Rows are points. Each copy is the shape, with its points in the same order, stretched, turned, moved and blurred by noise. Say if it was mirrored as well.

Shape (8 x 2):
-0.29  -0.45
+0.33  +0.09
-0.30  +0.07
-0.19  +0.02
-0.28  -0.30
+0.44  +0.13
-0.22  +0.10
-0.24  +0.02
Copy 1 (8 x 2):
+0.21  -0.52
-0.41  -0.03
+0.22  +0.14
+0.08  +0.01
+0.18  -0.31
-0.51  -0.05
+0.11  +0.14
+0.10  +0.13
Copy 1 is: mirrored
Copy 2 (8 x 2):
+0.07  +0.49
+0.48  -0.21
-0.10  -0.03
+0.00  -0.01
-0.02  +0.36
+0.56  -0.27
-0.08  -0.01
-0.07  -0.01
Copy 2 is: mirrored
Copy 3 (8 x 2):
-0.44  -0.64
+0.18  +0.06
-0.52  +0.02
-0.41  -0.07
-0.48  -0.47
+0.30  +0.14
-0.46  +0.01
-0.51  -0.07
Copy 3 is: only turned
Copy 4 (8 x 2):
+0.19  -0.39
+0.34  +0.28
-0.23  -0.15
-0.08  -0.07
+0.09  -0.32
+0.40  +0.35
-0.19  -0.04
-0.13  -0.11
Copy 4 is: only turned

Shape (7 x 3):
+0.27  +0.14  +0.17
-0.26  +0.05  +0.28
+0.09  -0.17  +0.05
+0.17  +0.17  -0.25
-0.32  -0.37  +0.12
-0.31  -0.76  +0.17
+0.32  -0.04  -0.21
Copy 1 (7 x 3):
+0.32  +0.01  +0.17
-0.07  +0.17  -0.03
+0.09  -0.08  +0.30
+0.25  -0.27  +0.05
-0.32  +0.01  +0.31
-0.45  -0.06  +0.61
+0.32  -0.33  +0.24
Copy 1 is: only turned
Copy 2 (7 x 3):
+0.06  +0.14  +0.25
-0.43  -0.16  +0.04
+0.04  -0.15  -0.07
+0.09  +0.29  -0.14
-0.31  -0.48  -0.25
-0.16  -0.85  -0.41
+0.28  +0.16  -0.09
Copy 2 is: only turned

Shape (11 x 6):
+0.12  +0.18  +0.24  -0.20  -0.11  -0.11
-0.10  -0.30  -0.18  -0.04  -0.04  -0.36
-0.19  -0.07  +0.25  +0.29  -0.37  -0.28
+0.41  +0.01  -0.01  +0.22  -0.20  -0.41
-0.16  -0.32  +0.20  +0.36  -0.25  -0.08
+0.21  +0.25  -0.50  -0.26  -0.01  +0.57
+0.66  -0.29  -0.15  -0.17  +0.20  +0.11
+0.21  +0.06  +0.14  -0.28  -0.17  +0.45
+0.21  +0.01  -0.11  -0.18  +0.35  +0.32
-0.21  -0.27  +0.03  +0.13  -0.58  -0.46
+0.12  -0.20  -0.10  -0.01  +0.26  -0.38
Copy 1 (11 x 6):
+0.22  +0.02  +0.04  -0.11  -0.13  -0.13
-0.18  -0.30  -0.18  -0.28  +0.07  -0.10
-0.19  +0.07  -0.24  -0.07  +0.10  -0.61
+0.00  -0.18  -0.26  -0.04  -0.47  -0.22
-0.30  +0.01  -0.47  +0.12  +0.27  -0.53
-0.09  +0.44  +0.16  -0.08  -0.18  +0.71
+0.31  -0.24  -0.44  +0.06  -0.24  +0.46
+0.26  +0.41  -0.13  -0.08  +0.05  +0.19
+0.16  +0.06  +0.07  +0.15  +0.04  +0.48
-0.33  -0.09  -0.43  -0.40  +0.09  -0.61
+0.04  -0.57  -0.10  +0.00  -0.11  +0.07
Copy 1 is: mirrored
Copy 2 (11 x 6):
-0.22  -0.07  +0.27  -0.29  +0.08  -0.09
+0.10  -0.08  +0.03  +0.12  -0.38  -0.46
-0.53  -0.50  -0.03  +0.00  -0.16  -0.38
-0.26  -0.01  +0.00  -0.31  +0.03  -0.64
-0.25  -0.42  -0.29  +0.18  -0.07  -0.37
+0.07  +0.74  -0.36  -0.30  +0.03  +0.25
+0.53  +0.32  -0.24  -0.18  +0.27  -0.35
+0.07  +0.02  -0.17  -0.36  +0.23  +0.26
+0.24  +0.48  -0.10  +0.01  +0.27  -0.02
-0.33  -0.62  -0.07  -0.10  -0.56  -0.46
+0.18  +0.14  +0.18  +0.15  -0.08  -0.57
Copy 2 is: mirrored
Copy 3 (11 x 6):
-0.15  +0.32  +0.01  -0.02  -0.05  -0.02
-0.45  -0.23  -0.22  -0.20  +0.06  +0.19
-0.49  -0.01  -0.24  +0.29  -0.20  -0.03
-0.27  +0.00  -0.32  -0.13  -0.16  -0.39
-0.45  -0.30  -0.11  +0.23  -0.26  +0.04
+0.68  +0.14  -0.09  -0.41  -0.23  +0.33
+0.10  -0.16  +0.15  -0.52  -0.12  -0.17
+0.25  +0.27  +0.18  -0.13  -0.33  +0.16
+0.27  -0.08  +0.21  -0.23  +0.13  +0.16
-0.65  -0.03  -0.44  +0.02  -0.39  +0.15
-0.36  -0.25  -0.08  -0.19  +0.29  -0.06
Copy 3 is: only turned

Shape (13 x 8):
-0.33  +0.39  +0.26  +0.00  -0.19  +0.21  -0.07  +0.14
-0.21  -0.49  -0.05  -0.43  +0.06  -0.12  -0.20  +0.09
+0.06  -0.04  -0.01  -0.07  -0.12  +0.14  +0.05  -0.14
-0.26  +0.00  -0.55  -0.08  +0.19  -0.05  +0.24  -0.14
-0.07  -0.08  +0.25  +0.22  +0.25  +0.07  -0.38  -0.26
-0.31  +0.10  -0.40  -0.15  +0.07  +0.37  +0.28  -0.05
-0.29  -0.50  -0.60  +0.08  -0.34  +0.04  +0.21  -0.01
+0.03  -0.22  -0.12  +0.56  +0.13  -0.29  -0.10  +0.48
+0.34  -0.32  +0.12  -0.16  -0.03  -0.18  -0.03  +0.19
+0.65  +0.26  +0.21  -0.30  -0.25  +0.16  +0.11  +0.05
-0.21  +0.07  +0.16  -0.20  -0.65  -0.05  -0.37  -0.58
+0.17  +0.54  +0.10  +0.00  +0.07  +0.23  -0.41  -0.09
-0.51  -0.28  +0.23  -0.11  +0.05  -0.27  -0.05  -0.01
Copy 1 (13 x 8):
+0.18  -0.20  -0.01  +0.55  +0.32  +0.22  -0.28  +0.22
-0.28  -0.30  +0.07  -0.30  -0.23  +0.09  -0.15  +0.21
+0.11  -0.11  -0.11  +0.12  -0.08  +0.32  -0.08  -0.08
-0.37  -0.18  -0.38  -0.08  +0.24  +0.44  -0.11  -0.04
-0.22  +0.09  +0.36  +0.36  +0.03  +0.10  +0.22  -0.09
-0.07  -0.25  -0.28  +0.03  +0.35  +0.72  -0.13  +0.10
-0.14  -0.42  -0.61  -0.10  -0.26  +0.49  +0.10  +0.31
-0.05  +0.15  -0.35  +0.05  +0.18  -0.33  +0.39  +0.35
+0.19  +0.02  -0.09  -0.25  -0.21  -0.16  -0.02  +0.00
+0.65  +0.23  -0.09  -0.05  -0.12  +0.15  -0.39  -0.22
-0.04  -0.24  +0.03  +0.70  -0.61  +0.31  -0.51  -0.15
+0.06  +0.42  +0.19  +0.43  +0.21  +0.30  -0.28  -0.01
-0.30  -0.50  +0.03  +0.15  -0.01  -0.15  -0.01  +0.03
Copy 1 is: mirrored
Copy 2 (13 x 8):
+0.13  +0.32  +0.29  -0.33  -0.08  -0.04  -0.18  -0.14
-0.68  -0.43  -0.08  -0.11  +0.19  +0.07  +0.09  +0.13
+0.08  -0.14  -0.15  -0.11  +0.14  -0.04  -0.01  -0.05
-0.22  +0.36  -0.53  +0.31  +0.31  -0.06  +0.33  -0.14
-0.14  -0.27  +0.21  +0.08  +0.01  +0.07  -0.04  -0.44
+0.01  +0.42  -0.26  +0.24  +0.33  +0.15  +0.19  -0.03
-0.36  +0.21  -0.63  +0.37  +0.01  +0.22  -0.05  +0.24
-0.14  -0.05  +0.03  +0.14  -0.80  +0.16  +0.36  -0.12
-0.10  -0.56  -0.07  -0.24  -0.15  -0.04  +0.13  +0.21
+0.58  -0.23  +0.01  -0.70  -0.05  -0.30  +0.10  +0.00
-0.13  -0.04  -0.12  -0.42  +0.28  -0.36  -0.79  -0.43
+0.36  +0.13  +0.11  -0.58  -0.08  -0.09  +0.02  -0.64
-0.60  -0.14  +0.18  +0.11  +0.14  -0.12  -0.13  +0.13
Copy 2 is: mirrored
Copy 3 (13 x 8):
-0.25  +0.14  +0.08  -0.39  -0.44  +0.08  -0.24  +0.41
-0.31  -0.45  +0.24  +0.14  +0.06  +0.34  -0.30  -0.38
-0.04  -0.05  +0.10  -0.13  -0.32  +0.09  +0.15  -0.13
+0.00  -0.54  -0.16  +0.10  -0.17  +0.40  +0.38  -0.03
+0.02  +0.31  +0.21  +0.20  +0.02  +0.29  -0.13  +0.07
+0.06  -0.45  +0.19  -0.13  -0.48  +0.44  +0.39  +0.14
+0.02  -0.62  +0.07  +0.48  -0.43  +0.07  +0.10  -0.02
+0.53  -0.03  -0.28  +0.37  +0.09  -0.36  -0.40  +0.26
+0.01  -0.07  +0.13  -0.01  +0.04  -0.24  -0.11  -0.38
+0.02  +0.21  -0.08  -0.51  -0.48  -0.21  +0.14  -0.44
-0.93  +0.26  +0.20  +0.12  -0.51  +0.21  -0.09  -0.16
+0.00  +0.36  -0.15  -0.31  -0.37  +0.44  -0.10  -0.08
-0.55  -0.15  +0.26  +0.06  +0.24  +0.00  -0.14  +0.19
Copy 3 is: only turned
Copy 4 (13 x 8):
-0.24  -0.07  -0.03  -0.19  -0.12  +0.58  +0.17  +0.18
-0.12  -0.50  +0.26  +0.03  -0.16  -0.26  -0.07  -0.20
+0.14  +0.03  +0.06  +0.02  -0.21  +0.13  +0.20  -0.09
-0.26  +0.11  -0.02  +0.59  -0.17  -0.15  +0.10  -0.05
+0.09  -0.28  -0.43  -0.14  -0.10  +0.24  -0.08  -0.33
-0.26  +0.17  +0.22  +0.49  -0.15  +0.25  +0.28  -0.11
-0.02  -0.35  +0.28  +0.63  -0.71  -0.02  +0.29  -0.02
+0.25  -0.67  -0.38  +0.42  -0.02  +0.12  -0.03  +0.39
+0.39  -0.30  +0.07  -0.07  +0.03  -0.22  +0.03  +0.13
+0.53  +0.39  +0.22  -0.28  +0.15  +0.10  +0.11  +0.23
-0.10  +0.08  -0.04  -0.52  -0.87  +0.20  +0.01  -0.12
+0.11  +0.28  -0.21  -0.16  +0.08  +0.53  -0.30  -0.01
-0.34  -0.58  -0.14  -0.14  -0.24  -0.13  +0.19  -0.06
Copy 4 is: mirrored

Shape (15 x 9):
+0.31  -0.16  +0.02  -0.10  -0.14  +0.38  +0.26  +0.22  +0.11
-0.01  -0.09  -0.04  -0.28  +0.07  +0.26  -0.40  +0.15  -0.01
-0.05  -0.19  -0.10  -0.03  +0.02  +0.02  +0.10  +0.15  +0.28
-0.01  -0.14  +0.72  -0.14  +0.01  -0.05  -0.37  -0.06  +0.03
-0.13  -0.01  +0.12  +0.47  +0.07  +0.11  -0.50  -0.12  +0.01
-0.22  -0.21  -0.15  -0.25  -0.21  -0.05  -0.54  +0.18  +0.14
-0.22  -0.22  -0.22  +0.61  +0.19  +0.32  -0.28  +0.00  +0.24
-0.20  -0.27  -0.22  +0.43  -0.13  +0.32  +0.06  -0.41  +0.06
-0.21  -0.26  -0.21  +0.15  +0.18  +0.20  +1.06  +0.23  -0.18
+0.07  +0.07  -0.22  -0.12  +0.40  +0.72  -0.08  +0.16  +0.08
+0.73  -0.06  -0.23  -0.20  -0.06  +0.00  -0.13  +0.11  +0.02
-0.12  -0.12  +0.03  -0.33  +0.16  -0.04  -0.24  -0.06  +0.10
-0.03  +0.65  -0.22  -0.34  -0.17  -0.08  -0.34  -0.06  +0.27
-0.20  +0.58  -0.09  +0.69  -0.16  +0.28  -0.19  -0.33  +0.04
-0.18  -0.15  +0.42  -0.32  +0.16  +0.09  -0.13  -0.05  +0.30
Copy 1 (15 x 9):
-0.41  +0.22  -0.08  +0.25  +0.09  -0.12  -0.18  +0.00  -0.05
+0.01  -0.15  -0.02  +0.22  +0.14  +0.23  -0.37  +0.09  -0.04
-0.08  +0.13  +0.39  +0.27  -0.08  -0.03  -0.16  -0.20  +0.06
-0.16  -0.51  -0.16  -0.08  +0.20  +0.05  +0.09  -0.05  +0.12
+0.38  +0.07  -0.08  -0.07  +0.49  -0.02  -0.03  -0.24  -0.05
+0.08  -0.24  +0.45  +0.26  +0.06  +0.28  -0.45  -0.23  -0.26
+0.46  +0.36  +0.01  +0.31  +0.46  -0.11  -0.14  -0.46  +0.07
+0.37  +0.28  +0.18  +0.11  +0.15  -0.57  -0.31  -0.34  -0.03
-0.29  +0.64  +0.17  -0.04  -0.95  -0.29  -0.19  -0.15  +0.49
+0.06  +0.31  -0.30  +0.34  +0.34  +0.10  -0.41  +0.22  +0.25
-0.16  +0.12  +0.03  +0.34  +0.10  +0.03  -0.01  +0.37  -0.46
+0.07  -0.25  +0.28  +0.18  -0.14  +0.05  -0.24  +0.05  +0.12
+0.04  +0.02  +0.71  -0.21  +0.45  +0.15  -0.33  +0.31  -0.27
+0.42  +0.52  +0.14  -0.50  +0.84  -0.27  -0.10  -0.09  -0.15
-0.13  -0.37  +0.16  +0.16  +0.07  -0.03  -0.10  -0.05  +0.37
Copy 1 is: mirrored
Copy 2 (15 x 9):
+0.28  -0.23  +0.01  -0.29  -0.25  -0.12  +0.29  +0.20  -0.18
-0.12  +0.19  +0.14  -0.08  +0.20  -0.04  -0.01  +0.21  -0.14
+0.07  -0.18  +0.21  -0.04  -0.10  -0.13  -0.03  +0.04  -0.02
-0.24  +0.10  +0.38  -0.34  +0.24  +0.12  -0.21  -0.31  -0.42
-0.59  +0.41  -0.13  +0.18  +0.01  -0.16  -0.08  -0.25  -0.22
-0.37  -0.06  +0.21  -0.05  +0.28  -0.14  -0.26  +0.23  -0.10
-0.50  +0.39  -0.13  +0.33  -0.33  -0.46  -0.11  -0.06  -0.06
-0.50  -0.15  +0.03  +0.25  -0.55  -0.02  +0.04  +0.00  -0.10
+0.37  -0.21  +0.26  -0.28  -0.68  -0.10  +0.39  -0.04  +0.65
+0.17  +0.45  -0.09  +0.12  -0.10  -0.04  +0.17  +0.38  -0.08
+0.23  -0.41  -0.11  +0.02  +0.30  -0.05  +0.29  +0.29  -0.25
-0.03  +0.01  +0.38  -0.03  +0.27  +0.16  -0.17  +0.01  -0.06
+0.10  -0.03  -0.22  +0.03  +0.31  +0.65  -0.49  +0.02  +0.06
-0.50  +0.31  -0.55  +0.23  -0.35  +0.28  -0.19  -0.25  -0.02
+0.11  +0.02  +0.44  -0.21  +0.13  +0.10  -0.27  -0.11  -0.25
Copy 2 is: only turned
Copy 3 (15 x 9):
+0.16  +0.08  -0.40  +0.35  -0.11  +0.20  +0.17  -0.34  -0.25
+0.04  +0.01  +0.15  -0.12  +0.03  -0.28  +0.19  +0.24  -0.22
-0.23  +0.09  -0.10  +0.00  -0.21  -0.10  +0.20  -0.19  +0.09
-0.17  -0.12  +0.47  -0.47  +0.51  -0.02  +0.24  -0.13  -0.05
-0.24  +0.11  +0.67  -0.01  +0.04  -0.17  +0.23  +0.65  +0.26
-0.26  -0.21  +0.16  -0.21  +0.03  -0.47  +0.37  +0.19  +0.09
-0.32  +0.43  +0.69  +0.16  -0.36  -0.20  +0.41  +0.61  +0.21
-0.47  +0.33  +0.30  +0.31  -0.22  -0.01  +0.21  +0.66  +0.09
-0.17  +0.25  -0.31  +0.61  -0.60  -0.21  -0.42  -0.59  -0.24
+0.24  +0.22  +0.00  +0.18  -0.54  +0.07  +0.12  +0.27  -0.48
+0.43  +0.12  -0.68  +0.08  +0.05  +0.04  +0.19  -0.14  +0.08
-0.18  -0.02  +0.05  -0.37  +0.07  -0.22  +0.12  -0.02  +0.00
+0.02  -0.65  -0.26  -0.22  -0.18  +0.30  +0.12  +0.18  +0.06
-0.27  -0.25  +0.48  +0.35  -0.28  +0.44  +0.07  +0.93  +0.23
-0.26  -0.09  +0.28  -0.46  +0.07  +0.02  +0.13  -0.22  -0.13
Copy 3 is: only turned
